Every row gives one point. Each copy is the shape, with its points in the same order, stretched, turned, moved and blurred by noise. Is it also mirrored, or only turned?

Shape:
[[-0.32  1.91]
 [-1.82 -1.35]
 [ 5.11 -1.79]
 [-1.15 -1.48]
 [-2.00  2.61]
 [-1.30 -0.34]
 [-0.20 -0.68]]
Copy 1:
[[-2.26 -0.16]
 [ 0.72  2.29]
 [ 2.43 -5.27]
 [ 0.82  1.34]
 [-3.23  1.37]
 [-0.44  1.44]
 [ 0.17  0.05]]
Copy 1 is: mirrored
Copy 2, 7 rows:
[[ 0.22  1.26]
 [ 0.55 -1.77]
 [-5.34 -0.23]
 [-0.28 -1.66]
 [ 1.93  1.30]
 [ 0.34 -0.99]
 [-0.77 -0.90]]
Copy 2 is: mirrored

Shape:
[[ 1.81  2.07  1.28]
 [ 1.70  2.73  2.58]
 [ 0.99 -0.26 -1.00]
 [-3.36  0.31  1.73]
 [-1.16 -2.64 -0.98]
 [-0.58  3.18  0.29]
 [-2.29 -1.41 -1.50]
 [-2.77 -0.08 -1.63]]
Copy 1 (8 x 3):
[[-1.29  0.64  3.20]
 [-0.85  1.01  4.50]
 [-1.53 -0.45 -0.39]
 [ 3.18  1.79  0.42]
 [ 1.14 -0.44 -2.32]
 [-1.15  3.45  1.59]
 [ 1.30  1.06 -3.21]
 [ 1.12  2.01 -2.61]]
Copy 1 is: mirrored
Copy 2 (8 x 3):
[[ 3.55  0.97 -0.85]
 [ 3.95  2.32 -0.37]
 [ 1.72 -1.71 -0.63]
 [-2.43  1.31  1.05]
 [-1.34 -2.67  0.95]
 [ 0.83  1.66 -1.96]
 [-2.34 -1.97 -0.14]
 [-2.66 -1.12 -0.95]]
Copy 2 is: only turned
Copy 3, 8 rows:
[[ 0.34 -4.13 -0.20]
 [ 0.37 -5.11  1.08]
 [ 0.37 -0.83 -1.45]
 [-2.98 -0.66  2.74]
 [ 0.24  2.04 -0.47]
 [-2.53 -3.39  0.02]
 [-1.73  1.74 -0.46]
 [-2.97  0.80 -0.34]]
Copy 3 is: mirrored
Copy 4 (8 x 3):
[[ 1.85  1.83 -0.82]
 [ 2.52  2.28 -0.27]
 [-0.61 -1.30 -0.82]
 [-0.23  0.69  4.14]
 [-1.41 -3.02  1.56]
 [-0.88  3.30  0.19]
 [-2.53 -1.49  1.72]
 [-3.03  0.19  2.16]]
Copy 4 is: only turned

Shape, 9 rows:
[[ 2.02 -2.41  1.57  0.69 -0.46  1.12]
 [ 0.31 -0.64 -0.59 -0.61 -1.28 -0.81]
 [-1.15 -1.25 -0.78  0.08 -0.98 -1.45]
 [-0.22  0.54  2.43 -0.61 -3.24 -1.33]
 [-0.08  2.69 -1.97 -1.20 -0.34  0.80]
 [ 1.55 -0.75  2.12  0.93 -0.55 -3.61]
 [-4.60  2.06 -0.20  2.01  0.06 -0.37]
 [ 1.32  4.46  3.18  3.29  0.88  1.57]
 [-0.42 -3.84  2.97 -2.60  0.34 -2.17]]
Copy 1:
[[ 1.40 -2.05  0.03  0.58 -0.55  0.25]
 [-0.50  0.08 -2.11 -1.58 -0.13 -0.48]
 [-0.99  0.08 -1.15 -2.47 -0.83 -1.46]
 [-1.79  0.57 -1.12  2.66 -0.80 -2.38]
 [-0.80  2.71 -3.10 -0.33 -1.34  1.90]
 [ 1.16  0.10  0.66 -0.10  1.80 -3.84]
 [-0.67  3.84  0.59 -1.17 -4.05 -1.06]
 [ 3.75  3.70  2.07  4.85 -2.42  0.35]
 [-2.51 -2.54  1.92 -1.38  2.67 -1.05]]
Copy 1 is: mirrored
Copy 2, 9 rows:
[[ 2.35 -0.74 -0.10  1.96 -0.44  0.84]
 [ 0.86 -0.04 -0.06  0.37 -1.35 -0.87]
 [-0.36 -1.07  0.34  0.54 -1.04 -1.46]
 [-0.21  1.19 -0.50  2.19 -3.76 -0.83]
 [-0.61  2.05 -1.42 -1.47 -0.25  1.05]
 [ 1.92  0.74 -0.47  3.50 -0.19 -2.25]
 [-4.77  0.47  0.82  1.21  0.36  0.09]
 [-1.06  3.23 -2.55  4.00  1.39  2.40]
 [ 2.76 -0.22  3.78  2.25 -1.98 -1.83]]
Copy 2 is: only turned
Copy 3:
[[ 0.08 -2.70  2.02 -1.84  0.92  1.69]
 [-0.59  0.09 -0.28 -1.42 -1.73  0.95]
 [-0.53 -0.55 -1.42 -0.49 -1.94  0.64]
 [-1.62  0.39 -1.51 -1.98 -0.80  4.82]
 [-0.81  3.04  0.66  0.45 -1.01  0.56]
 [ 2.29 -1.38 -1.36 -2.04 -0.19  3.33]
 [-1.31  0.40 -2.50  3.49 -0.69  2.76]
 [ 1.82  0.32  2.48  2.37  2.72  6.26]
 [-0.42 -2.47 -2.67 -3.63  1.72  1.11]]
Copy 3 is: mirrored
Copy 4, 9 rows:
[[ 0.65 -4.02 -0.08 -0.61 -1.96  0.97]
 [ 0.07 -0.32 -1.21 -0.39 -2.27  1.07]
 [-0.58 -0.34 -1.64 -1.05 -1.76 -0.55]
 [ 2.57  0.25 -0.02 -0.30 -4.58 -1.00]
 [-0.41  2.80  0.12  1.12 -1.11  2.62]
 [ 3.92 -2.55 -2.17  0.67 -1.44 -1.31]
 [-1.69  2.32  1.79  0.46 -0.53 -4.00]
 [ 3.13 -0.07  3.69  4.89  0.81 -0.52]
 [ 2.53 -2.07 -1.10 -5.57 -2.70 -0.06]]
Copy 4 is: only turned

Shape (14 x 8):
[[-0.49  2.20  0.67 -1.13  0.17  0.55 -0.21  1.63]
 [-2.85  4.88 -0.26  1.64 -1.58  1.72 -0.17  0.78]
 [ 0.94  3.07 -0.33 -0.75 -1.76 -5.18 -1.91  0.23]
 [-1.08  0.30 -2.58  1.56 -2.13 -1.53  0.52 -1.43]
 [ 0.44 -1.02  2.66 -4.11 -0.66 -0.80 -1.08  1.13]
 [ 3.04  3.09 -1.42 -0.16 -1.58  0.07  1.69  1.32]
 [-2.16 -0.69  1.98 -0.17 -1.63 -1.52 -3.18 -1.78]
 [ 4.00  1.46 -1.35 -1.98 -2.89  0.76 -0.97  3.62]
 [-2.48 -0.88 -2.32 -2.71 -0.53  1.13  1.10 -0.78]
 [-3.10 -0.89 -4.64  0.16 -0.30  1.52  1.39  3.43]
 [-0.23  0.24  2.57 -2.19 -0.05 -1.01 -0.07  1.22]
 [-1.90 -0.59  1.61 -0.74 -4.56  0.52  0.50  0.27]
 [ 0.59 -1.30  0.21 -1.97 -0.30 -0.98  0.98  1.86]
 [-1.95 -0.83  0.24  3.18  1.37 -1.64  2.61 -0.70]]
Copy 1:
[[-0.12  0.12 -0.38 -2.02  0.00  0.25 -3.11  0.05]
 [-2.20  1.12  2.06 -0.31 -1.35  2.71 -2.62  0.54]
 [ 1.58  1.64  1.60 -0.11 -1.89 -3.88 -2.56 -2.80]
 [-1.39  0.26 -0.16  0.46 -1.42  0.04  1.61 -1.63]
 [ 2.45 -1.48 -0.72 -3.77 -0.82 -3.42 -1.51  0.51]
 [ 3.06  1.19 -0.17  0.38  0.34  1.47 -1.69 -1.17]
 [-1.57 -0.56  0.91 -0.74 -1.42 -4.13  0.06  0.92]
 [ 4.25 -1.11 -1.65  0.26 -1.90  0.40 -3.36 -0.14]
 [-1.78 -0.32 -3.46 -3.26 -1.05  1.22  0.52 -0.01]
 [-3.02 -3.84 -3.05 -1.83 -2.05  4.87 -0.53 -2.16]
 [ 1.18 -1.38  0.13 -2.83  0.75 -2.98 -1.88  0.16]
 [ 1.32 -0.91  2.11 -1.69 -2.44 -0.31  1.70  2.18]
 [ 1.64 -2.14 -1.52 -2.49  0.51 -1.25 -0.66 -0.95]
 [-1.86 -1.69  0.95 -0.35  2.49  0.13  1.84 -1.54]]
Copy 1 is: mirrored
Copy 2 (14 x 8):
[[-1.42  2.03  2.19  0.17  0.15  1.64  0.59  1.92]
 [-3.85  4.88  0.75  2.90  0.34  2.71  1.44  0.07]
 [-4.24  2.86  1.52  0.74 -0.26 -1.51 -5.48  2.04]
 [-3.33  1.41 -3.57  1.60 -0.21 -0.98 -1.54 -0.36]
 [-1.13 -1.33  3.27 -2.87 -2.62  0.75 -0.87  2.25]
 [ 0.61  5.24 -0.81  0.11 -0.26 -0.11 -1.33  2.62]
 [-4.06 -1.67  1.31  0.42 -1.77  1.08 -2.35 -2.34]
 [ 1.91  3.28  0.31  0.17 -3.03  1.57 -2.93  4.83]
 [-2.86 -0.95 -2.65 -1.78 -0.24  1.81  1.80  2.18]
 [-1.62 -0.40 -2.90  2.80  0.03  0.86  3.37  5.00]
 [-1.51  0.11  3.23 -1.39 -1.24 -0.07  0.09  1.38]
 [-3.24  0.99 -0.18 -0.25 -4.67  0.26  0.52 -0.27]
 [-0.28 -0.53  0.70 -1.00 -1.36 -1.09  0.17  3.06]
 [-2.07  0.09 -0.84  2.00  1.78 -3.32  2.16 -1.67]]
Copy 2 is: only turned
Copy 3:
[[-0.59  2.58 -1.81 -0.77 -0.41  0.27  0.18  1.31]
 [-1.31  4.59 -2.66  0.05 -2.28  2.35  3.47  1.04]
 [ 1.82  1.42 -0.97 -1.20  0.86 -3.54  3.28  2.02]
 [ 0.60 -0.69 -1.03 -0.41 -0.69  1.56  4.37  0.59]
 [ 0.68  0.50  1.11 -0.08 -0.47 -2.39 -3.29  1.48]
 [ 0.10  0.96 -5.65  1.07  1.16  0.73  2.44  1.06]
 [ 0.97  1.68  4.00  0.30 -1.36 -0.90  0.62  0.38]
 [ 2.92  1.65 -4.95  1.98  1.32  0.96 -0.01  2.43]
 [ 0.51 -1.17 -0.67 -2.22 -2.43  1.82 -0.19 -0.55]
 [ 0.51 -0.35 -2.64 -2.95 -1.20  5.24  1.62  3.24]
 [-0.80  1.11  0.31 -0.33 -0.41 -1.75 -1.33  2.15]
 [ 0.23  0.45  0.35  2.09 -3.52  0.41  0.42  2.31]
 [-0.03 -0.89 -1.03 -0.55  0.38 -0.27 -0.70  2.27]
 [-3.51 -1.20  0.48 -1.23  0.53  1.46  3.50  1.70]]
Copy 3 is: mirrored
Copy 4:
[[ 0.50  2.68  1.67 -1.95  0.69  0.88 -0.89 -0.26]
 [-1.42  4.08  0.21 -0.48 -2.89  0.50 -0.35 -3.33]
 [ 1.98  1.13  2.90  1.38  1.95 -2.83 -3.89 -1.11]
 [ 0.45 -0.24 -2.83  2.01  0.08 -1.83 -0.49 -1.62]
 [ 2.68 -0.92  2.63 -4.16  3.10 -0.11 -1.15  0.99]
 [ 4.12  2.07 -0.11  0.91 -0.67  0.26 -1.55  0.70]
 [-1.02 -1.93  1.10 -1.10  1.23 -0.31 -2.10 -2.88]
 [ 6.65  2.08  1.16  0.28  2.52  1.42 -1.18 -1.07]
 [ 0.96  1.22 -3.31 -2.82  1.16 -1.29  0.11 -0.21]
 [ 0.17  4.09 -3.13  0.68  2.69  0.26  3.54 -1.25]
 [ 0.71 -0.04  2.88 -2.73  1.68 -0.19 -0.68  1.08]
 [ 1.60 -1.55  0.55 -2.21 -0.93 -0.98  1.72 -1.96]
 [ 2.40 -0.32  0.76 -1.43  2.82 -0.23  0.63  1.67]
 [-3.08 -1.16 -1.06  1.73 -0.30 -0.27  1.24  1.70]]
Copy 4 is: mirrored
